Each row is a point. Each copy is the shape, with its points in the same order, turned, moved and blurred by noise. Is it also mirrored, or only turned?
(in the rows, 128 means zero)

Shape, 6 rows:
[[103  93]
 [133 135]
 [178 138]
 [ 79  86]
 [143  90]
 [143 171]]
Copy 1 (6 x 2):
[[140  61]
 [142 110]
 [170 135]
 [125  41]
 [174  81]
 [128 153]]
Copy 1 is: only turned
Copy 2:
[[170 116]
 [118 128]
 [ 85  94]
 [191 130]
 [141  89]
 [ 85 145]]
Copy 2 is: mirrored

Shape:
[[ 91  87 134]
 [ 87  83 119]
 [ 95  94 129]
 [ 93 193 127]
 [164  88 109]
 [154  96 141]]
Copy 1, 6 rows:
[[ 86 148 179]
 [ 72 145 171]
 [ 89 145 171]
 [142 189 101]
 [ 94  82 142]
 [118  95 161]]
Copy 1 is: only turned
Copy 2, 6 rows:
[[ 83 114 180]
 [ 73 102 172]
 [ 88 111 171]
 [161  55 144]
 [ 76 139 106]
 [ 99 150 128]]
Copy 2 is: mirrored
Copy 3 (6 x 3):
[[111 172  91]
 [100 166  83]
 [109 162  97]
 [ 59 122 171]
 [151 109  89]
 [160 132 113]]
Copy 3 is: mirrored

Shape (9 x 6):
[[124 159 132 183  99 121]
 [163 125  82 132 183 184]
 [185 119 132 141 166 159]
 [ 98 103 120  95 180 142]
 [113 127 117  71 169 138]
 [160 156 105 195 109  61]
 [130  79 133  73 172 159]
 [124  98  97  93 121 141]
 [170 185 121 157 104 105]]
Copy 1, 9 rows:
[[116 118  94 160  99 153]
 [182 115 174 130 172 198]
 [177 117 179 169 148 155]
 [111 154 173 116 196 158]
 [136 166 171  94 184 141]
 [111 127 133 154  41 169]
 [135 137 198 115 209 129]
 [123 105 168  92 161 135]
 [163 135 115 138  68 145]]
Copy 1 is: mirrored
Copy 2:
[[122 116 128 123 125  66]
 [ 93 194  92 104 114 167]
 [109 144 121  87 113 169]
 [ 91 170 122 151 191 163]
 [112 186 147 153 179 164]
 [163 124 120  68 150  52]
 [109 159 123 152 172 209]
 [148 163 105 161 159 155]
 [155 144 157  92 112  75]]
Copy 2 is: mirrored

Shape, 14 rows:
[[181  91  94  71 195 110 184 130]
 [220 148 130 127 152 118 170 121]
 [105  98 145 106 125  74 193 132]
 [ 88  97 160 190 100 121  54  82]
 [189 125 107 137  95 126 134 134]
 [ 95 104 118  95 146  45 162 144]
 [114 124 161  81 169  76 158 152]
 [103 119 159 153  77 115  99  47]
 [143  77 165 131 145  81 205 121]
 [124 145  99 151  88 134 102  61]
 [135 144 124 124 112 157 123  95]
 [177 106 114 110 107 159 140 123]
 [184 131 112 141 165 161 208 153]
 [129 131 100 171 135 123 100  93]]
Copy 1, 14 rows:
[[166 100  96  78 159  88  51  92]
 [173 120 143 119 127  52 119 104]
 [119  66 140  65  95 137 102 149]
 [ 79 139 235 172 136 188 124 135]
 [129 111 124 170 124  93 123 119]
 [ 86  78 153  63 129 121  72 158]
 [135 123 152  51 104 107  77 158]
 [ 73 141 199 143  98 175 144  88]
 [166  55 156  83 101 133  93 118]
 [ 68 151 158 153 146 139 154  91]
 [115 162 146 127 133 134 141 107]
 [149 139 107 156 119 122 114 113]
 [209 108 112 100 160  90 134 124]
 [104 135 177 155 176 136 136 107]]
Copy 1 is: only turned
Copy 2:
[[179 139 153 119 208  96 161  65]
 [180 184 155  96 154 152 167 104]
 [134  90 112 154 137 103 199 112]
 [124 111  36 107  70 128  87 176]
 [178 140 142 121  96 138 127  99]
 [134  85 131 163 156  78 180 135]
 [118  91 147 127 172 110 181 140]
 [113 116  56  79  55 123 137 139]
 [176 105  83 147 159 127 210 112]
 [115 160  96  90  73 109 112 128]
 [110 147 112 102 112 143 113  99]
 [158 139 129 107 123 142 118  69]
 [166 189 133 160 176 176 164  82]
 [139 171  87 114 110 106  98 149]]
Copy 2 is: mirrored
Copy 3:
[[143  94  44 133 188 157 174 156]
 [202  70  99 157 148 148 123 153]
 [117 103 102  99 103 108 206 153]
 [ 65 126 195 177  88  50  88 132]
 [147  91 100 153 100 144  97 179]
 [121 125  94  79 129  82 192 176]
 [142 120 126  87 160 116 192 159]
 [106 145 172 187  66  69 134 116]
 [130  54 109 136 122 110 202 146]
 [132 156 119 179  73  94  85 128]
 [139 142 127 152 107 130 101 114]
 [123 110 102 160 114 176 116 148]
 [158  46  71 122 136 170 121 113]
 [133 110 113 151 116  78  77 128]]
Copy 3 is: mirrored

Shape (16 x 11):
[[115 122 213 173 103 164 154 190 131  82 135]
 [104  78 189 184 166 131 175 168  90 137 132]
 [127 137 116 111 126  79 112  97 136 184 134]
 [164 121 123  77 135  95 110  96  87 145 107]
 [125 157  67 110  86  68 137  97  94 160  91]
 [141 175 104 140 102 140 105 132  56 145 142]
 [137  96 177 170 169 161 165 144 148 116  74]
 [126 133 116 180 100 122  66 161  90 113 157]
 [ 72 113 143 155  83 167 102 125  80  67 160]
 [154 160 109 122 105  63 139  91  83 100 142]
 [ 72 141  86 108 107 159 104 170  98  65 174]
 [138 104 177 185 159 148 179  95 135 135  80]
 [ 89 125 146 178  97 116  86 171  69  33 123]
 [123 135 147  98 105  75 117  80  94 160 109]
 [ 77 150 198 161 177 161 150 151 121 101  90]
 [139 160 113 137 158  98 126  86 120 151 139]]
Copy 1:
[[102 197 124 167 174 101  93 161 193 100 108]
 [ 80 173 156 157 148  91 148 155 192 142 179]
 [146  99 153  76 134 161 158 133 101 150 144]
 [107  90 126  88 131 111 163 106  76  97 146]
 [120  84  70  74 135 169 203 126  95 145 130]
 [127 125  84 153 179 149 172 167  75 113 158]
 [ 82 157 149 151 156 126 113  68 196 114 149]
 [168 173  90 119 200 117 137 171 104 124 162]
 [117 161  51 126 169 102  79 194 122 129 151]
 [129 138  88 106 114 111 179 128  65 147 115]
 [181 138  34 135 130 110 100 194 130  92 154]
 [ 54 156 144 145 152 136 124  73 166 148 148]
 [144 178  42 131 206  52 128 165 144 133 131]
 [ 99  85 126  74 148 125 158 137  88 143 124]
 [ 97 116 123 185 175  96  97 119 197 145 140]
 [145 109 129 133 130 146 154 104  85 161 152]]
Copy 1 is: mirrored
Copy 2:
[[150  88 123  65  93 206 100 123 159  85 122]
 [130  65 169  60 163 167 151  99 140  92 105]
 [122 122 114 166 124  65 156  93 131 147 130]
 [153 159 117 169 169  71 107  92 118 103 122]
 [125 168  97 204 142  86 186 129 114 104 133]
 [190 164  85 144 102 128 167  85  95 113 133]
 [115  53 110  64 147 135  92 129 121  65 130]
 [215 126 107 114  96 151 155 128 108 155 115]
 [180 165  90  72 133 199 133 123 127 162 140]
 [168 136 106 205 152 140 151 113 125 115 155]
 [167 189 135 104  94 193 128 147  88 166 158]
 [109  65  87  80 166 121 131 102 138  63 140]
 [193 129 101 115 142 234 131 145 105 144  85]
 [119 147  92 171 150 102 149  68 151 125 102]
 [ 84  76  94  65 133 189  99  93  98 104 115]
 [136 101  91 158 132  86 152  81 102 133 169]]
Copy 2 is: mirrored
Copy 3, 16 rows:
[[107 132 232 165 154 133 132  57  80 122 167]
 [144 174 196 145 149 125  68  84 120 170 176]
 [117 110  87 137  80 117 100 131 139 125 107]
 [147 136  79 100  81 145 136  95 114 148  94]
 [110  59  71  83  83 110 114 122 106 173 111]
 [ 89 130  82  87 133 100 118  85  65 121 140]
 [167 156 197 169 140 126 150 129 108 173 168]
 [107 106 112 126 197 111 102  72  90  98 123]
 [ 81 109 145 101 186 140 144  35 135 111 178]
 [145  84 116  52  90 113 116  87 104 112 111]
 [ 37 115 146  70 193 159 141  83 122 115 118]
 [182 142 174 156 111 107 139 127 120 162 200]
 [116  91 173  94 216 110 137  21 106 134 123]
 [129 108  90 119  63 112 121  74 138 147 114]
 [112 173 210 145 145  78 157  92 129 168 160]
 [136 131 105  99 101  93 118 138 130 111 126]]
Copy 3 is: only turned
